Each row is a point. Each copy is the shape, with its points in the same order, stretched, turned, moved and blurred by noise. Is it also mirrored, or only turned?
In the rows, zero is written as 128.

Shape, 8 rows:
[[176 175]
 [ 66 144]
 [135 128]
 [114 132]
 [120 104]
 [ 72 115]
 [114 147]
 [ 77  31]]
Copy 1, 8 rows:
[[ 89 172]
 [206 125]
 [124 118]
 [147 119]
 [139  91]
 [194 100]
 [151 132]
 [182  21]]
Copy 1 is: mirrored
Copy 2 (8 x 2):
[[194 132]
 [140  39]
 [134 109]
 [140  93]
 [113 107]
 [124  62]
 [159  78]
 [ 47  93]]
Copy 2 is: mirrored
Copy 3 (8 x 2):
[[206 137]
 [130  69]
 [138 131]
 [132 104]
 [107 127]
 [100  89]
 [155 100]
 [ 11 135]]
Copy 3 is: mirrored

Shape (7 x 3):
[[156 114 148]
 [184 116 140]
 [ 68  74  94]
 [156 221 123]
 [118 193 150]
 [ 80 101 136]
 [108 110  91]]
Copy 1, 7 rows:
[[128 154 148]
 [146 172 137]
 [165  53 120]
 [ 50 179  60]
 [ 39 148  95]
 [116  86 139]
 [153  90  99]]
Copy 1 is: only turned
Copy 2, 7 rows:
[[127 106 116]
 [129 109  85]
 [ 15  97 186]
 [155 201 104]
 [154 166 155]
 [ 78  99 190]
 [ 45 126 137]]
Copy 2 is: only turned

Shape, 9 rows:
[[165  87 193  92]
 [154 106 165 116]
 [ 86 135 173 196]
 [151 158 137 203]
 [138 100 100 138]
 [148  76 157 133]
 [ 72 154  80 188]
 [ 70 191 163 117]
 [ 77 151 128 156]]
Copy 1 (9 x 4):
[[160 140 141  53]
 [145 131 147  82]
 [ 75 162 224 123]
 [111  90 197 135]
 [156 142 125 156]
 [162 155 156 109]
 [ 78 151 158 201]
 [ 43 145 150  90]
 [ 76 159 161 142]]
Copy 1 is: mirrored
Copy 2:
[[117 249 163 144]
 [133 201 140 137]
 [144 116 210 132]
 [197 114 161  87]
 [170 148 109 149]
 [153 194 153 168]
 [152  51 112 133]
 [ 60 124 141  87]
 [114  98 140 130]]
Copy 2 is: mirrored
Copy 3 (9 x 4):
[[200 131 115  79]
 [173 129 115 111]
 [174 108 166 207]
 [169 111  84 215]
 [122  92 109 134]
 [168 100 119 116]
 [ 85 107 159 211]
 [137 190 191 185]
 [125 135 173 189]]
Copy 3 is: only turned
Copy 4, 9 rows:
[[194  97 182 104]
 [153 105 163 101]
 [ 50  97 200 147]
 [ 46 136 178  76]
 [106  81 109  84]
 [141  66 165  90]
 [ 15 107 105 137]
 [ 92 169 148 200]
 [ 63 115 134 159]]
Copy 4 is: mirrored

Shape (11 x 6):
[[102 120 173 150 121 158]
 [120  87 159 187  87 120]
 [175 150 109  82 146 144]
 [172 169 188 109 146  98]
 [177 181 101 160 157 122]
 [128  74 126 145  89 118]
 [151  67 144 167  96 127]
 [121 111 140 143 179 148]
 [ 68  81 109 126 135 155]
 [ 69  96 102 100 145 136]
 [175 132 161 116 140  73]]
Copy 1 (11 x 6):
[[ 86  88 183  93 122 155]
 [100  67 142 110 168 227]
 [153 100  88 101  68  75]
 [158 111 151 129   7 145]
 [134 163  55 119  60 145]
 [123  58 122 119 180 163]
 [143  59 125  87 174 195]
 [142 131 151  93 130 124]
 [ 99  80 156 129 212  92]
 [105  84 157 154 174  59]
 [174 106 118 149  72 158]]
Copy 1 is: only turned
Copy 2:
[[124 133 140 126 181 191]
 [ 91 134 142  51 156 185]
 [145 112 100 158 130  87]
 [144  49 160 120 178 113]
 [157 151 161 124 134  79]
 [ 74 128 105  78 129 154]
 [ 92 127 106  43 151 162]
 [118 136 115 152 207 142]
 [ 68 171  94 172 164 171]
 [ 59 150 101 196 157 146]
 [110  53 141  94 166  97]]
Copy 2 is: mirrored
Copy 3:
[[ 96 137 133 176 163 161]
 [124  91 101 187 109 169]
 [137 164 128  54 138 140]
 [127 172 175 125  83 104]
 [191 170 127  98 143 148]
 [126  81  83 130 113 155]
 [129  75 108 151 102 185]
 [132 103 156 136 193 145]
 [106  86  97 125 213 139]
 [109  97 101 101 209 104]
 [146 127 155 109  72  97]]
Copy 3 is: only turned
Copy 4:
[[142 110 145 147 105 102]
 [169 131 127 130  61 142]
 [103 181  98  87 155 108]
 [130 179  81 144 140  65]
 [135 177  84 136 155 164]
 [152 124 113  84  71 136]
 [175 150 128  97  68 140]
 [168 102 132 109 146 126]
 [134  70 133  77 101 136]
 [119  74 115  86 130 135]
 [154 169  57 125 117  86]]
Copy 4 is: only turned

Shape, 11 rows:
[[170 151 108 157 168 147 159 127]
 [163 106 135  95 138 106  97  83]
 [ 93 153 119 177  80 113 102 161]
 [114  78 156 158 182 104 170 179]
 [ 94 135 164 132  78 175 188 182]
 [109  90 173 150  99 132 161  94]
 [105 132 146  96 172 123 130 135]
 [100  74 110 151  78 106 153  78]
 [167 123  65 162 127 186 100 127]
 [146 149 169  91 112 157 101 135]
 [175 169 154  72  74  84  97 126]]
Copy 1, 11 rows:
[[134 166  85 175 180 139 138 123]
 [151 123 153 160 139  85  73  98]
 [108  98 137 105 116 201 127 167]
 [ 80 127 144 136 176  85 173 189]
 [115 144  92  46  71 121 197 146]
 [116 105 170 120  97 107 175  80]
 [ 88 154 121 148 121  82 109 152]
 [ 82  78 148 116 139 112 125  58]
 [157  72  49 161 146 170 102 113]
 [159 140 126 116  78  99 119 147]
 [172 162 169  80 100 124  73 127]]
Copy 1 is: mirrored
Copy 2:
[[107 140  61 171 102 154 125 124]
 [176 122 105  94 165  88 135 123]
 [ 51 125 187 145 129 101  93 178]
 [ 89  48 109 145 149 175 128 146]
 [ 60 111 167 112  67 181 146 149]
 [109  94 162 114 121 132 136  84]
 [115 130  95  91 181 154 148 146]
 [ 85  85 145 106 116  73 120  85]
 [124 135  72 142  69 107  42 129]
 [158 153 142  88 134 141 135 158]
 [158 149 171 107 147  81 188 193]]
Copy 2 is: only turned
Copy 3, 11 rows:
[[137 164 131 135 135 173 110 152]
 [145 116 173  89 105 111 134 143]
 [ 85 189  94 170  54 130 146  88]
 [ 80  97 110 201 172 113 168 138]
 [109 187  56 136  96 181 216 122]
 [ 94 167 136 124 109 122 192 163]
 [ 93  98 145 111 123 166 136 120]
 [ 99 174 119 105  79  80 159 184]
 [164 164 113 169  64 168  96 196]
 [144 133 145 105  79 180 172 108]
 [165 147 142  54  77 121 166  48]]
Copy 3 is: mirrored
Copy 4, 11 rows:
[[197 184  76 124 171 120 129 123]
 [160 117 153 150 141  77 110  45]
 [ 88 128 131 133 104 144 116 193]
 [ 75 176  71  97 175 156  80  98]
 [113 126  68  63  65 139 154 190]
 [115 122 107 135  62 156 118  89]
 [108 166 149  82 166  98 146  92]
 [104 113  99 176  85 141 154  86]
 [213 104 127 148 157 151 141 145]
 [159 102 166  83 108  85 123 125]
 [159 106 147 127  89   7 103 117]]
Copy 4 is: mirrored
